Each row of a before or after table is a point. One or more steps were done to the points. Then noise was added and the rows were shuffled. The steps act on columns, c1 being the first. Write out the steps. A step turns or swaps two columns, mirrors them in a line or flattens them onto one, adds a multiple of one to another, or multiplies or shifts one. Angles are multiples of 10 degrees, from the lower column toward the higher: turns from -170 to 170, lines from 10 to 170 but not 90. Use the fewest steps. Two steps may share a column if one is a turn and the other turns, adds or multiplies; they go together, in the order done. Otherwise the lowest column goes first.

Before (9 x 3):
-.20, -.25, .11
-.03, .10, -.31
-.35, .10, -.10
.04, .03, .02
-.11, .20, .43
.18, .00, .22
-.06, -.21, -.20
.06, -.26, .47
.13, .08, .14
After (9 x 3):
-.20, -.09, -.41
.08, .22, .85
-.31, .00, .22
-.16, .33, -.19
.12, -.15, .46
.06, .08, -.61
.04, -.02, .04
.15, -.04, .29
-.17, -.22, .94
Steps: turn c1 and c2 by -50 degrees; multiply c3 by 2

Before, 14 rows:
-.18, .03, -.10, -.09, -.19, -.13, -.20, -.13, -.09
.11, -.04, .28, -.17, -.01, .08, -.22, .01, .28
-.29, -.07, -.31, -.16, .35, .15, -.31, .43, -.24
.22, .16, -.23, .27, -.10, .00, .04, -.03, .20
-.06, -.23, .07, .34, -.12, -.12, .12, -.20, -.12
-.21, .05, .24, .35, -.09, -.22, -.28, -.09, .05
-.15, .05, .20, -.07, -.21, .11, -.22, .31, .11
.20, -.10, .29, -.24, -.07, -.02, -.21, .10, .26
-.24, .23, .30, -.03, .12, -.29, .23, .28, -.10
.03, -.05, .09, .07, -.23, -.32, -.17, .25, -.06
-.26, -.14, -.15, .34, .40, .14, -.03, .28, .07
.18, .11, -.29, -.14, .07, .31, .26, .17, -.27
-.26, -.32, -.23, .33, .32, -.07, .28, -.10, .22
.12, -.27, .25, .16, .07, -.18, .03, -.06, .08
After (14 x 9):
.26, -.09, -.17, -.41, .33, -.44, -.10, .04, -.09
-.12, -.17, .26, -.64, .05, .84, .27, -.14, -.27
-.17, .15, -.21, -.55, .38, -.10, -.20, -.05, .13
.06, -.34, .10, -.15, -.08, -.30, -.08, .21, -.07
.13, .12, -.18, -.72, .08, .34, -.29, -.03, .27
.00, -.05, -.23, -.57, .04, -.52, .10, .20, -.11
.03, .11, -.28, -.13, -.01, -.76, -.26, .12, .04
-.27, -.32, -.31, -.68, .14, -.30, .34, -.54, -.22
.24, -.20, .04, -.36, -.13, -.07, -.26, -.02, .04
-.11, -.07, .30, -.16, -.28, -.62, .22, -.17, .23
.00, .24, -.24, -.67, .01, .34, -.26, -.03, .28
-.29, -.08, -.04, -.17, -.03, -.23, .17, -.48, .04
.07, .14, .23, -.57, .14, -.94, -.29, -.28, -.10
.16, .36, .02, -.22, .03, .42, .21, .09, .19
Steps: turn c1 and c6 by 50 degrees; multiply c6 by 2.5; add 1 times c9 to c2; turn c3 and c7 by -90 degrees; shift c4 by -.50; turn c5 and c8 by -130 degrees

Before (8 x 14):
-.02, .00, -.05, -.43, -.21, .44, .05, -.04, -.07, .07, -.03, -.36, -.04, .13
.07, .18, .28, -.20, .07, .04, .16, -.03, .45, -.94, .07, .05, -.21, .20
.04, .12, -.07, .12, .15, -.04, .19, -.20, .29, -.01, .10, -.29, -.19, .21
-.30, .13, -.12, .05, .01, .16, .19, .03, .04, .06, .01, .13, -.06, -.35
-.19, -.02, -.01, .05, -.08, .00, .15, -.12, .08, -.03, -.01, .11, -.18, .28
-.10, -.02, .01, -.21, -.06, -.13, .16, -.13, .09, .20, .04, .00, .01, .11
.04, .00, -.05, -.06, .04, -.06, .16, -.09, -.02, .14, -.42, .14, -.17, -.04
.10, .21, .45, .12, -.43, .07, .13, -.17, -.05, .08, -.25, .07, .16, -.33
After, 8 rows:
-.06, -.18, .01, .09, .08, -.08, -.04, -.17, .12, .14, -.07, .08, -.16, .11
.08, .24, .45, .11, .06, .13, -.44, -.14, -.07, -.04, -.26, -.01, -.18, -.32
.14, .17, -.07, -.18, .19, .03, .23, -.20, .25, .03, .10, .24, -.11, .21
.23, -.04, .28, .24, .21, .06, .14, -.02, .40, -.55, .53, .13, -.08, .19
-.27, .13, -.12, .13, .11, .15, .06, .09, .14, .04, -.03, -.05, -.16, -.36
-.16, .02, .00, .04, .25, .04, -.01, -.11, .14, -.02, .01, -.10, -.08, .28
.04, -.04, -.06, .12, .20, -.02, .10, -.11, -.02, -.07, -.43, -.07, -.09, -.03
-.05, -.34, -.05, -.01, .13, .42, -.18, .11, -.06, .04, -.06, .44, -.03, .12
Steps: turn c1 and c9 by -20 degrees; turn c2 and c4 by -50 degrees; turn c4 and c12 by -140 degrees; turn c7 and c13 by -110 degrees; turn c5 and c7 by 110 degrees; turn c6 and c8 by 20 degrees; turn c10 and c11 by -30 degrees; multiply c10 by 0.7

Before:
.22, -.10, -.05, -.20, -.66, -.03, .05, .22, .05, .26, .37, .13, .67, -.04, .13, .37, -.26, .24, -.01, -.29, -.01, -.50, .02, -.43
.23, -.05, -.39, .17, -.38, .04, -.07, .12, -.03, .29, .23, -.26, .29, .44, -.01, .25, -.10, .66, .11, .00, .23, -.37, .28, -.04
.24, -.14, .21, -.22, -.49, -.28, -.12, -.51, -.22, .25, -.18, -.09, .73, -.20, .56, .06, .18, .27, .02, -.25, -.14, -.39, -.16, -.01
.36, -.06, .00, .19, -.54, .10, .20, -.08, .05, .49, .05, -.05, .07, .02, -.09, -.39, -.03, -.03, -.08, .01, .20, -.25, .41, .18
.03, -.39, .28, -.37, -.62, -.29, -.23, -.06, .08, .27, -.07, -.13, .45, -.03, .19, -.18, .03, .54, -.18, -.19, -.29, -.48, .26, -.29
-.11, -.15, -.12, .49, -.61, .01, .36, -.06, .17, .12, .00, .08, .15, .38, .02, -.04, .02, .30, -.40, .22, .32, -.35, .09, -.02
.75, -.37, .32, -.12, .17, -.51, -.26, -.64, -.24, -.03, -.28, .35, -.24, -.45, .14, -.44, .12, -.08, .10, .37, .26, -.02, .09, -.47
.06, -.22, .16, .07, -.43, .21, -.30, .07, .01, .18, -.04, .03, .41, .30, .36, .21, -.12, .03, -.11, -.31, .13, -.29, .46, -.20
.35, -.19, .10, .18, .23, -.45, -.34, -.09, -.58, -.19, .44, .39, .14, .05, -.33, -.56, .46, -.33, .53, .46, .39, .11, .23, -.42
-.08, .22, -.46, .31, -.25, -.17, -.08, -.24, -.07, .47, -.07, .31, .08, .12, .12, -.25, -.24, -.07, -.33, .28, -.06, -.44, .37, -.01
-.20, .27, -.04, .20, -.24, -.08, .16, .20, .08, .62, .11, .06, -.06, .19, -.05, .29, .26, .31, -.13, .08, .28, -.26, .18, .04
.60, -.03, .06, .33, .29, -.44, -.25, .22, -.58, -.08, .40, .73, .20, -.14, -.03, -.54, .21, .06, .06, .49, .44, .41, .49, -.12
.29, -.28, -.11, -.14, -.73, -.28, -.20, -.11, .32, .06, .03, .06, .46, -.06, .25, .41, .25, .19, .00, -.17, -.27, -.41, .32, .02
.08, .07, -.51, .29, -.34, -.09, -.14, .13, .22, .43, -.01, .00, .65, .05, -.02, .05, .24, .27, -.29, -.42, .12, -.20, .15, -.34
After:
-.08, .23, .55, -.02, .18, -.28, -.07, -.24, -.22, .47, .06, .31, .07, .10, .34, -.26, -.24, -.08, -.24, .27, -.06, -.28, .37, -.02
.22, -.09, .47, .34, .58, -.06, .05, .22, -.30, .26, -.23, .12, .68, -.06, -.15, .38, -.26, .24, -.01, -.28, -.01, .11, .02, -.44
.36, -.18, -.15, -.11, -.13, -.72, -.35, -.08, .25, -.20, -.57, .39, .15, .55, .05, -.55, .47, -.32, .38, .47, .39, .05, .22, -.41
.07, -.22, .21, .25, .23, .33, -.29, .07, -.47, .18, .19, .03, .40, .09, .18, .21, -.12, .03, -.08, -.33, .12, .25, .45, -.20
.77, -.38, -.08, .02, .10, -.82, -.26, -.65, .53, -.03, .34, .35, -.24, .06, -.07, -.44, .12, -.08, .07, .36, .27, .30, .09, -.46
-.11, -.15, .37, -.13, .32, .02, .36, -.05, -.65, .12, -.07, .09, .15, -.02, .47, -.04, .02, .29, -.29, .22, .32, .01, .10, -.02
.22, -.05, .48, .06, .12, .07, -.08, .11, -.53, .29, -.24, -.27, .28, .18, .15, .26, -.11, .66, .08, .01, .24, -.24, .28, -.03
-.20, .28, .26, -.04, .10, -.13, .16, .19, -.30, .63, -.16, .06, -.06, -.01, .19, .29, .27, .31, -.07, .08, .28, .06, .18, .04
.03, -.40, .36, .22, .53, -.47, -.23, -.06, -.30, .27, .22, -.14, .43, -.08, -.29, -.18, .03, .55, -.13, -.20, -.30, .43, .27, -.30
.29, -.29, .41, .25, .61, -.45, -.20, -.10, -.41, .06, .13, .06, .46, -.32, -.04, .40, .25, .20, .00, -.17, -.27, .03, .32, .02
.37, -.07, .24, -.10, .45, .17, .20, -.07, -.29, .49, -.12, -.05, .07, -.05, .15, -.39, -.04, -.03, -.06, .00, .21, .08, .40, .18
.25, -.14, .29, .44, .55, -.43, -.13, -.51, -.01, .25, .46, -.09, .73, .14, -.02, .06, .18, .28, .02, -.25, -.14, .34, -.15, .00
.10, .08, .36, -.10, .23, -.15, -.15, .14, -.27, .44, -.05, .01, .65, -.20, .25, .05, .25, .28, -.20, -.41, .11, -.41, .16, -.34
.59, -.02, -.42, .08, -.09, -.70, -.25, .22, .44, -.08, -.42, .73, .20, .50, .30, -.53, .22, .06, .03, .49, .44, -.07, .49, -.13
Steps: turn c3 and c22 by 110 degrees; turn c4 and c15 by 70 degrees; turn c4 and c11 by -150 degrees; turn c9 and c14 by -70 degrees; turn c5 and c9 by 150 degrees; multiply c6 by 1.6; multiply c19 by 0.7
